Each row is a point. To make a cloud, some directions were put in groups of two or more. Within a group, all points are equally far from the middle, so they leave a hole (a ring in 2 directions, a hollow ball in 3). The other directions are filled evenly. Then the cloud was stretched, turned, moved and blurred a little. How many holes are there, and how many directions does each take, smallest first?

Cloud (13 x 2):
[[-22 -60]
 [-48   4]
 [ 38 -26]
 [ 35  32]
 [ 24 -45]
 [-50  -1]
 [-48 -34]
 [-49 -33]
 [-43  18]
 [-52 -10]
 [-11  44]
 [ 27 -45]
 [ 43  18]]
Holes: 1 (2)

Cloud (20 x 3):
[[  4 -23  15]
 [-14  41 -10]
 [  4 -11  49]
 [  4 -11  -5]
 [ -9 -27 -10]
 [  7   5 -24]
 [-39   5 -27]
 [ -4  21 -14]
 [-13 -39 -18]
 [  5 -28 -32]
 [  4  13  31]
 [-24  18  22]
 [ -8 -41  38]
 [-31   4  -5]
 [ 15  -1 -16]
 [ -9 -24  21]
 [-27 -24   3]
 [-45 -13  28]
 [-36  10  60]
 [ 11 -19   9]]
Holes: 0

Cloud (22 x 3):
[[ 47  -3 -18]
 [ -2  24 -37]
 [ 51 -23 -20]
 [ 52  12  28]
 [-34  37 -16]
 [-28   8  12]
 [ 58   0  10]
 [ 44   8 -11]
 [-48  -1 -45]
 [ 56 -28  18]
 [-40   4 -57]
 [ 36 -37  11]
 [ 16 -38 -42]
 [ 15 -37   1]
 [ 56 -23 -10]
 [-39   5  -3]
 [ 42  -5 -26]
 [-34   2 -59]
 [-20 -23  -7]
 [ 52  -7 -13]
 [-10  -4 -60]
 [ -8 -37 -42]]
Holes: 1 (3)

Cloud (26 x 4):
[[-52  33  17  -3]
 [-29  45 -30   3]
 [ 19 -27  36 -26]
 [ 50  -2  19 -19]
 [ 10  18  50 -11]
 [-50  34  16   1]
 [ -4 -30  33  14]
 [ 43 -18 -29 -23]
 [ 28  12  40 -25]
 [ -7   2 -49   7]
 [-20  18  49   4]
 [ 15 -39  25 -22]
 [-10 -38 -13   3]
 [ 33  -5  14  24]
 [ 33  43   9 -18]
 [ 13 -15 -40 -38]
 [-27  -4 -21  24]
 [ 25  19 -51  -5]
 [-16  22  40 -39]
 [ -2  60 -15 -15]
 [ -6 -11 -47 -29]
 [-18  14  13 -57]
 [ 12 -38 -23 -18]
 [ -1  59   1 -21]
 [ -5 -23 -20 -47]
 [ 44  22  -2 -38]]
Holes: 1 (4)
